Rows are points. Two turns around zero, p and q, are shown by what they do to some points. Where does a point land after both, in the order given? Backwards means that the second turn is done in reverse. Each puzzle has new turns, and all numbers are rounded.

Turn p:
0.033 -0.002 => 0.026 -0.021
-0.028 -0.034 => -0.042 -0.012
0.011 0.024 => 0.023 0.013
-0.016 0.011 => -0.007 0.018
Turn q:
0.017 -0.014 => -0.006 -0.021
-0.016 0.041 => 0.032 0.031
-0.001 -0.027 => -0.025 -0.010
Where do these land?
q, then p: -0.017 0.027 => 0.030 0.011
p, then q backwards: 0.006 0.015 => -0.003 0.016
p, then q: 0.010 -0.042 => -0.043 -0.001

Turn p:
0.003 0.015 0.026 => 0.005 0.026 0.015
-0.024 -0.045 0.036 => -0.058 0.004 0.024
-0.002 0.023 -0.022 => 0.021 0.001 -0.024
0.027 0.005 -0.032 => 0.031 -0.028 -0.006
-0.004 0.001 -0.008 => 0.000 -0.003 -0.008
Turn q:
0.008 -0.042 -0.012 => -0.028 -0.016 -0.031
0.005 0.051 0.003 => 0.040 0.002 0.033
0.031 -0.006 0.006 => -0.010 -0.029 0.010
-0.017 -0.024 0.018 => -0.029 0.018 -0.004
-0.011 -0.020 -0.011 => -0.009 0.005 -0.023
-0.017 0.040 -0.003 => 0.035 0.020 0.016
Where do these land?
q, then p: 0.018 0.006 0.007 => -0.014 0.000 0.014
q, then p backwards: -0.026 -0.019 -0.041 => -0.030 0.030 -0.030
q, then p: -0.023 -0.001 -0.024 => 0.028 -0.012 -0.014
p, then q: 0.043 0.025 0.022 => -0.011 -0.027 0.046
q, then p: -0.031 -0.002 0.011 => 0.019 0.022 -0.015
q, then p: 0.018 -0.008 0.024 => -0.028 0.013 0.003

Turn p:
0.041 -0.012 0.037 0.027 => -0.004 -0.050 0.009 0.037
-0.021 0.015 -0.049 -0.002 => 0.012 0.031 -0.035 -0.028
0.020 -0.004 0.014 -0.019 => 0.016 -0.008 0.024 0.009
-0.020 0.025 -0.010 0.005 => -0.008 0.027 -0.018 0.004
-0.020 -0.025 0.008 -0.011 => -0.017 -0.001 0.020 -0.023
Turn q:
-0.009 0.032 0.028 0.003 => -0.003 0.012 0.042 -0.002
0.004 -0.018 0.044 -0.015 => -0.040 -0.015 0.014 -0.022
0.011 -0.012 -0.023 -0.012 => 0.014 -0.012 -0.024 -0.006
0.006 -0.039 -0.009 0.007 => -0.018 -0.011 -0.035 0.007
0.015 0.030 0.018 -0.007 => 0.009 -0.012 0.035 -0.005
0.001 0.038 -0.041 0.027 => 0.048 0.016 0.004 0.035
-0.028 -0.030 -0.017 -0.003 => -0.010 0.022 -0.036 -0.008
Where do these land?
p, then q: -0.026 -0.022 0.014 0.028 => -0.011 0.037 -0.018 -0.018
q, then p: 0.043 0.044 -0.019 -0.021 => 0.023 -0.054 0.031 0.012
q, then p backwards: 0.024 -0.025 0.019 -0.010 => -0.002 -0.029 0.008 0.027
q, then p: -0.035 0.030 -0.013 -0.017 => 0.029 0.018 0.009 0.037
p, then q: -0.012 -0.023 -0.017 0.015 => 0.006 0.006 -0.021 -0.026
p, then q: 0.006 -0.005 0.016 0.006 => -0.016 0.005 -0.004 0.006

Turn p:
-0.005 0.025 0.031 -0.022 0.021 0.007 => 0.008 0.030 -0.028 0.019 0.021 -0.002
-0.010 -0.029 -0.036 -0.032 -0.021 0.006 => -0.012 0.007 0.042 -0.034 0.010 -0.022
0.005 0.040 0.028 0.002 0.034 -0.020 => -0.003 0.003 -0.047 0.040 0.010 -0.004
-0.013 -0.036 0.016 -0.022 -0.003 -0.009 => 0.032 0.006 0.008 -0.018 0.004 -0.029
0.000 0.016 0.005 -0.027 -0.026 0.002 => -0.014 0.035 -0.002 -0.009 -0.010 -0.010
0.006 -0.020 -0.030 0.048 0.005 0.033 => 0.002 -0.037 0.030 -0.007 0.001 0.049
-0.006 0.016 -0.007 0.016 0.000 -0.008 => -0.011 -0.007 0.001 0.019 -0.010 0.004
0.033 0.009 -0.018 -0.023 0.005 0.024 => -0.029 0.009 -0.010 -0.027 0.025 0.015
-0.009 -0.021 0.011 0.059 -0.016 -0.035 => 0.026 -0.044 0.005 0.016 -0.052 0.000
Turn q:
0.015 0.009 -0.001 -0.024 0.043 0.025 => 0.010 0.011 -0.036 -0.036 0.025 0.003
0.025 -0.043 -0.011 -0.017 -0.011 -0.003 => -0.004 0.004 0.001 -0.024 -0.035 -0.034
-0.021 -0.011 -0.010 0.007 -0.037 0.031 => 0.011 0.014 -0.002 0.021 -0.043 0.022
0.018 -0.018 -0.010 0.002 0.006 0.020 => 0.022 0.002 -0.010 -0.018 -0.015 -0.009
-0.015 0.030 -0.007 0.035 -0.014 -0.048 => -0.006 -0.013 0.034 0.051 0.028 -0.010
-0.050 -0.021 0.012 0.021 0.030 -0.005 => -0.010 -0.053 -0.030 0.020 -0.001 0.015
0.003 0.030 0.008 -0.031 -0.019 -0.029 => -0.038 0.029 0.022 0.004 0.020 -0.002
0.025 0.024 0.019 0.008 0.002 0.010 => 0.016 0.008 0.021 -0.018 0.021 0.015
Where do these land?
q, then p: -0.023 0.007 -0.001 0.030 -0.015 0.038 => -0.006 -0.002 0.000 -0.026 -0.010 0.048
q, then p: -0.002 -0.022 -0.011 -0.050 0.025 0.024 => -0.048 0.013 0.033 0.000 0.012 -0.025
q, then p: -0.022 0.014 -0.007 0.014 -0.012 -0.019 => 0.018 -0.018 0.002 0.017 -0.012 0.019
q, then p backwards: 0.032 0.027 -0.002 0.013 -0.029 -0.015 => -0.045 -0.012 -0.012 -0.017 -0.008 0.018
q, then p: -0.023 -0.022 0.017 -0.001 -0.011 0.010 => 0.008 0.013 0.028 -0.015 -0.013 0.009
q, then p: 0.004 -0.004 0.020 -0.039 0.042 0.009 => -0.018 0.012 0.027 -0.001 0.044 -0.026
p, then q: 0.033 0.000 -0.016 0.032 -0.001 -0.047 => -0.015 -0.011 -0.006 0.022 -0.056 -0.025
